Rows are points. The ring and each string are closed loops that go straight from each point to the next, and from the last back to the first. Before rounding, they use only three directions, however many columns there are. Count how often each string passes through the ring. Passing back the other way cancels.

Ring (6 x 3):
[[ 0.93 -0.21 -0.13]
 [ 0.87 -0.02  0.34]
 [-0.11  0.15  0.81]
 [-0.71 -0.06  0.46]
 [-0.71 -0.14 -0.06]
 [ 0.09 -0.19 -0.44]]
String (26 x 3):
[[-0.56  0.16  0.05]
 [-1.23  0.25 -0.17]
 [-1.05 -0.02 -0.28]
 [-0.92  0.37 -0.09]
 [-0.20  0.04  0.07]
 [-0.02 -0.35 -0.16]
 [ 0.07 -0.52 -0.39]
 [ 0.16 -0.53 -0.56]
 [ 0.30 -0.45 -0.22]
 [ 0.18 -0.13 -0.12]
 [ 0.14 -0.12  0.06]
 [ 0.19  0.18 -0.15]
 [ 0.59  0.08 -0.44]
 [ 0.59  0.02 -0.35]
 [ 0.33  0.13 -0.15]
 [ 0.16 -0.07  0.07]
 [ 0.63 -0.55 -0.27]
 [ 0.69 -0.48 -0.59]
 [ 0.26  0.01 -0.73]
 [-0.16  0.25 -0.55]
 [-0.16 -0.15 -0.72]
 [-0.02 -0.53 -0.55]
 [-0.64 -0.10 -0.54]
 [-0.37 -0.43 -0.38]
 [-0.16 -0.44 -0.17]
 [-0.08 -0.16  0.06]]
Times through: 0

Ring (9 x 4):
[[ 0.29  0.36 -0.08  0.72]
 [-0.06  0.28  0.08  0.55]
 [-0.35  0.05  0.21 -0.01]
 [-0.24 -0.09  0.20 -0.44]
 [-0.06 -0.15  0.11 -0.61]
 [ 0.28 -0.13 -0.17 -0.49]
 [ 0.49 -0.01 -0.36 -0.09]
 [ 0.60  0.17 -0.40  0.35]
 [ 0.52  0.33 -0.24  0.67]]
String (24 x 4):
[[ 0.17 -0.13  0.30 -0.89]
 [ 0.29  0.00  0.11 -0.43]
 [-0.13 -0.09 -0.26 -0.05]
 [ 0.01 -0.26 -0.37 -0.46]
 [ 0.44 -0.20 -0.34 -0.58]
 [ 0.85  0.01 -0.10 -0.51]
 [ 0.65  0.13  0.01 -0.20]
 [ 0.18  0.05 -0.35  0.22]
 [ 0.33  0.08 -0.72  0.60]
 [ 0.89  0.29 -0.59  0.69]
 [ 0.45  0.28 -0.63  0.96]
 [ 0.28  0.26 -0.42  0.79]
 [ 0.31  0.19 -0.07  0.24]
 [ 0.54  0.34  0.06  0.37]
 [ 0.47  0.55  0.13  0.89]
 [-0.19  0.44 -0.04  1.17]
 [-0.28  0.13 -0.19  0.56]
 [-0.05  0.11 -0.08  0.25]
 [ 0.10  0.19  0.25  0.04]
 [-0.09  0.14  0.36 -0.08]
 [ 0.06  0.09  0.16 -0.10]
 [-0.32 -0.02 -0.11  0.09]
 [-0.55 -0.16  0.06 -0.31]
 [-0.48 -0.30  0.27 -0.93]]
Times through: 1
String (26 x 4):
[[ 0.01  0.19 -0.19  0.55]
 [ 0.29  0.21  0.02  0.23]
 [ 0.58  0.43  0.21  0.44]
 [ 0.52  0.55  0.12  0.88]
 [ 0.21  0.47 -0.19  1.15]
 [ 0.10  0.28 -0.29  0.83]
 [ 0.20  0.17 -0.15  0.32]
 [ 0.48  0.23 -0.03  0.20]
 [ 0.96  0.39 -0.15  0.48]
 [ 0.89  0.33 -0.42  0.61]
 [ 0.60  0.18 -0.79  0.77]
 [ 0.18  0.05 -0.65  0.52]
 [ 0.32  0.08 -0.26  0.15]
 [ 0.71  0.13 -0.10 -0.11]
 [ 0.81  0.07 -0.35 -0.08]
 [ 0.76  0.03 -0.52  0.01]
 [ 0.53  0.01 -0.63  0.21]
 [ 0.32  0.03 -0.59  0.34]
 [ 0.17  0.08 -0.30  0.25]
 [ 0.60  0.19 -0.03  0.03]
 [ 0.54  0.19 -0.04  0.09]
 [ 0.43  0.19 -0.09  0.20]
 [ 0.72  0.30  0.08  0.14]
 [ 0.80  0.53 -0.11  0.89]
 [ 0.30  0.45 -0.26  1.11]
 [-0.04  0.28 -0.30  0.90]]
Times through: 4

Ring (10 x 8):
[[-0.11 -0.47  0.59  0.23 -0.42 -0.12  0.28 -0.28]
 [ 0.38 -0.11  0.40  0.08 -0.07  0.29  0.20  0.15]
 [ 0.72  0.17  0.21 -0.08  0.25  0.48  0.10  0.46]
 [ 0.86  0.33  0.04 -0.28  0.55  0.40 -0.05  0.66]
 [ 0.64  0.26  0.03 -0.29  0.53  0.10 -0.09  0.52]
 [ 0.20  0.09  0.15 -0.13  0.25 -0.30 -0.02  0.15]
 [-0.17 -0.07  0.29  0.05 -0.05 -0.56  0.08 -0.19]
 [-0.60 -0.39  0.54  0.29 -0.48 -0.77  0.23 -0.60]
 [-0.65 -0.56  0.64  0.35 -0.62 -0.71  0.29 -0.68]
 [-0.38 -0.59  0.66  0.30 -0.56 -0.38  0.30 -0.49]]
String (18 x 8):
[[ 0.35 -0.02  0.43  0.19 -0.17  0.35  0.27  0.09]
 [ 0.24  0.01  0.33  0.09 -0.03  0.05  0.17  0.07]
 [ 0.38 -0.16  0.29 -0.12  0.14  0.06  0.05  0.23]
 [ 0.86  0.13  0.11 -0.29  0.49  0.44 -0.04  0.64]
 [ 1.38  0.59 -0.16 -0.50  0.95  0.78 -0.17  1.11]
 [ 0.87  0.51 -0.04 -0.27  0.62  0.36 -0.06  0.68]
 [ 0.47  0.34  0.10 -0.10  0.32  0.05  0.02  0.33]
 [ 0.21 -0.10  0.28 -0.07  0.10 -0.14  0.05  0.10]
 [ 0.13 -0.11  0.30 -0.03  0.05 -0.20  0.07  0.04]
 [-0.02 -0.27  0.29 -0.12  0.08 -0.48 -0.01 -0.04]
 [-0.63 -0.28  0.42  0.18 -0.32 -0.98  0.13 -0.57]
 [-1.06 -0.36  0.61  0.50 -0.75 -1.17  0.32 -0.99]
 [-0.73 -0.30  0.60  0.47 -0.67 -0.76  0.34 -0.75]
 [-0.22 -0.18  0.47  0.25 -0.33 -0.34  0.24 -0.32]
 [-0.16 -0.45  0.50  0.11 -0.27 -0.34  0.17 -0.25]
 [-0.40 -0.88  0.71  0.20 -0.57 -0.44  0.26 -0.49]
 [-0.30 -0.82  0.77  0.31 -0.67 -0.17  0.35 -0.47]
 [ 0.08 -0.37  0.58  0.25 -0.39  0.15  0.32 -0.15]]
Times through: 3
String (23 x 8):
[[-0.03 -0.21  0.37  0.06 -0.10 -0.30  0.12 -0.11]
 [-0.41 -0.06  0.41  0.28 -0.33 -0.61  0.22 -0.44]
 [-0.42 -0.03  0.36  0.22 -0.24 -0.71  0.16 -0.42]
 [-0.19 -0.07  0.24 -0.03  0.05 -0.68  0.01 -0.16]
 [ 0.17 -0.10  0.17 -0.22  0.28 -0.39 -0.07  0.15]
 [ 0.52  0.25 -0.05 -0.40  0.65 -0.21 -0.20  0.49]
 [ 0.81  0.37 -0.11 -0.46  0.79  0.08 -0.21  0.71]
 [ 0.99  0.28 -0.11 -0.55  0.87  0.26 -0.24  0.86]
 [ 0.66  0.06  0.10 -0.31  0.48  0.14 -0.08  0.51]
 [ 0.26  0.01  0.27 -0.01  0.08 -0.03  0.10  0.12]
 [ 0.45  0.27  0.18 -0.02  0.21  0.14  0.09  0.28]
 [ 1.09  0.67 -0.11 -0.32  0.75  0.57 -0.09  0.86]
 [ 1.15  0.61 -0.15 -0.43  0.86  0.54 -0.16  0.95]
 [ 0.45  0.30  0.14 -0.05  0.26  0.10  0.06  0.30]
 [ 0.20 -0.05  0.29 -0.01  0.05 -0.10  0.09  0.08]
 [ 0.37 -0.02  0.17 -0.21  0.31 -0.11 -0.04  0.28]
 [ 0.31 -0.05  0.11 -0.30  0.40 -0.30 -0.12  0.27]
 [ 0.08 -0.12  0.30 -0.02  0.03 -0.26  0.07  0.00]
 [-0.05  0.00  0.34  0.14 -0.12 -0.30  0.16 -0.14]
 [-0.38 -0.03  0.39  0.26 -0.29 -0.61  0.20 -0.41]
 [-0.81 -0.23  0.50  0.37 -0.53 -1.02  0.24 -0.76]
 [-0.74 -0.49  0.53  0.23 -0.46 -1.00  0.17 -0.67]
 [-0.31 -0.40  0.44  0.08 -0.23 -0.60  0.12 -0.33]]
Times through: 2

Ring (6 x 9):
[[-0.20  0.39 -0.40  0.19  0.69  0.66  0.50  0.48  0.09]
 [ 0.32 -0.37 -0.06  0.65  0.11 -0.06 -0.09  0.45 -0.89]
 [ 0.54 -0.57  0.21  0.56 -0.14 -0.24 -0.24  0.35 -1.04]
 [ 0.46 -0.24  0.32  0.08 -0.01  0.06  0.04  0.26 -0.49]
 [-0.12  0.34  0.01 -0.25 -0.09  0.67  0.07 -0.39  0.17]
 [-0.39  0.59 -0.31 -0.17  0.22  0.90  0.26 -0.26  0.39]]
String (30 x 9):
[[-0.50  0.61 -0.43 -0.07  0.15  0.94  0.16 -0.40  0.35]
 [-0.18  0.28 -0.26  0.12  0.18  0.60  0.14 -0.04 -0.04]
 [ 0.02  0.18 -0.15  0.14  0.44  0.46  0.34  0.39 -0.10]
 [-0.09  0.39 -0.39  0.21  1.09  0.63  0.81  0.99  0.14]
 [-0.06  0.29 -0.48  0.41  1.16  0.52  0.79  1.15 -0.05]
 [-0.03  0.01 -0.40  0.59  0.46  0.31  0.18  0.51 -0.48]
 [ 0.04 -0.07 -0.20  0.45  0.06  0.26 -0.07  0.12 -0.53]
 [ 0.10 -0.02 -0.13  0.32  0.25  0.29  0.13  0.32 -0.39]
 [ 0.14  0.02 -0.14  0.31  0.52  0.30  0.34  0.63 -0.32]
 [ 0.13  0.00 -0.34  0.58  0.93  0.25  0.56  1.13 -0.42]
 [ 0.00  0.07 -0.46  0.62  0.85  0.34  0.47  0.94 -0.39]
 [-0.11  0.10 -0.36  0.44  0.27  0.41  0.09  0.21 -0.35]
 [-0.05  0.10 -0.20  0.26  0.11  0.42  0.04  0.04 -0.28]
 [-0.03  0.18 -0.18  0.17  0.33  0.48  0.24  0.25 -0.13]
 [-0.26  0.60 -0.39 -0.04  0.92  0.84  0.76  0.59  0.42]
 [-0.53  0.82 -0.49 -0.20  0.63  1.10  0.59  0.03  0.65]
 [-0.61  0.78 -0.42 -0.28  0.07  1.11  0.17 -0.63  0.59]
 [-0.32  0.43 -0.20 -0.12 -0.16  0.77 -0.05 -0.59  0.17]
 [-0.02  0.16 -0.07  0.05  0.08  0.48  0.09 -0.05 -0.11]
 [-0.01  0.29 -0.03 -0.12  0.32  0.58  0.34  0.16  0.12]
 [-0.10  0.44  0.06 -0.41  0.07  0.75  0.25 -0.27  0.37]
 [-0.12  0.39  0.15 -0.47 -0.34  0.73 -0.04 -0.72  0.29]
 [-0.06  0.22  0.13 -0.27 -0.45  0.58 -0.20 -0.72  0.04]
 [ 0.01  0.08  0.02  0.02 -0.21  0.42 -0.12 -0.32 -0.21]
 [-0.10  0.25  0.10 -0.27 -0.45  0.61 -0.21 -0.76  0.05]
 [-0.18  0.45  0.07 -0.44 -0.24  0.78  0.02 -0.67  0.34]
 [-0.23  0.54 -0.03 -0.42  0.04  0.86  0.22 -0.41  0.46]
 [-0.15  0.45 -0.10 -0.23  0.29  0.74  0.35 -0.02  0.31]
 [-0.07  0.22 -0.11  0.03  0.09  0.53  0.11 -0.07 -0.06]
 [-0.33  0.42 -0.26 -0.05 -0.06  0.76  0.00 -0.47  0.14]]
Times through: 3

Ring (8 x 12):
[[ 0.14 -0.04 -0.47  0.57  0.20  0.01 -0.41 -0.26 -0.63 -0.02  0.35 -0.24]
 [-0.07  0.00  0.10  0.49  0.26  0.37  0.08 -0.22 -0.56  0.11 -0.27 -0.22]
 [-0.51  0.18  0.61  0.12 -0.05  0.03  0.35 -0.01 -0.06  0.07 -0.81  0.12]
 [-0.68  0.32  0.61 -0.15 -0.32 -0.45  0.25  0.08  0.32 -0.04 -0.79  0.37]
 [-0.46  0.48  0.23 -0.38 -0.33 -0.67  0.06 -0.14  0.61 -0.08 -0.36  0.35]
 [ 0.10  0.51 -0.42 -0.30  0.00 -0.40 -0.19 -0.56  0.46 -0.02  0.34  0.00]
 [ 0.31  0.36 -0.76 -0.04  0.11 -0.34 -0.44 -0.61  0.13 -0.04  0.70 -0.15]
 [ 0.27  0.08 -0.84  0.38  0.12 -0.32 -0.65 -0.38 -0.38 -0.10  0.76 -0.20]]
String (23 x 12):
[[-0.31  0.31  0.10 -0.07 -0.14 -0.38 -0.01 -0.16  0.20 -0.04 -0.25  0.16]
 [-0.24  0.48  0.21 -0.30 -0.06 -0.20  0.23 -0.36  0.45  0.05 -0.35  0.12]
 [-0.38  0.66  0.19 -0.63 -0.31 -0.68  0.14 -0.31  0.91 -0.05 -0.31  0.35]
 [-0.37  0.49 -0.13 -0.40 -0.43 -1.02 -0.28 -0.14  0.66 -0.20  0.04  0.40]
 [-0.20  0.30 -0.20 -0.05 -0.19 -0.59 -0.27 -0.18  0.19 -0.11  0.09  0.16]
 [ 0.14  0.40 -0.29 -0.11  0.16 -0.04 -0.04 -0.58  0.20  0.07  0.19 -0.13]
 [ 0.57  0.55 -0.80 -0.26  0.34  0.03 -0.20 -0.98  0.35  0.10  0.76 -0.33]
 [ 0.44  0.38 -1.19 -0.07  0.01 -0.71 -0.82 -0.63  0.19 -0.16  1.17 -0.11]
 [ 0.00  0.20 -0.57  0.13 -0.11 -0.62 -0.55 -0.24 -0.03 -0.16  0.48  0.04]
 [ 0.20  0.25 -0.41  0.14  0.21  0.01 -0.19 -0.51 -0.11  0.04  0.31 -0.21]
 [ 0.55  0.15 -0.86  0.36  0.43  0.22 -0.42 -0.70 -0.42  0.07  0.78 -0.46]
 [ 0.25 -0.13 -1.05  0.68  0.03 -0.55 -1.00 -0.16 -0.71 -0.22  0.98 -0.17]
 [-0.10 -0.06 -0.56  0.51 -0.13 -0.62 -0.71  0.02 -0.49 -0.21  0.45  0.03]
 [-0.03  0.12 -0.24  0.29  0.08 -0.12 -0.22 -0.25 -0.27 -0.02  0.11 -0.09]
 [-0.16  0.12 -0.16  0.25 -0.04 -0.29 -0.24 -0.13 -0.20 -0.06  0.02  0.02]
 [ 0.04  0.16 -0.05  0.25  0.26  0.27  0.07 -0.40 -0.27  0.12 -0.10 -0.21]
 [ 0.08  0.02  0.33  0.53  0.58  1.04  0.49 -0.46 -0.67  0.32 -0.54 -0.46]
 [-0.35 -0.05  0.72  0.54  0.30  0.72  0.53 -0.08 -0.63  0.23 -0.96 -0.18]
 [-0.56  0.07  0.30  0.24 -0.27 -0.48 -0.09  0.19 -0.15 -0.11 -0.47  0.26]
 [-0.16  0.26  0.25  0.08  0.15  0.21  0.27 -0.33 -0.04  0.13 -0.41 -0.08]
 [-0.44  0.31  0.72 -0.04  0.06  0.26  0.58 -0.19  0.12  0.17 -0.93  0.06]
 [-1.08  0.33  1.09 -0.25 -0.55 -0.64  0.45  0.37  0.48 -0.08 -1.32  0.62]
 [-0.96  0.31  0.60 -0.23 -0.67 -1.07  0.00  0.38  0.50 -0.23 -0.78  0.67]]
Times through: 5
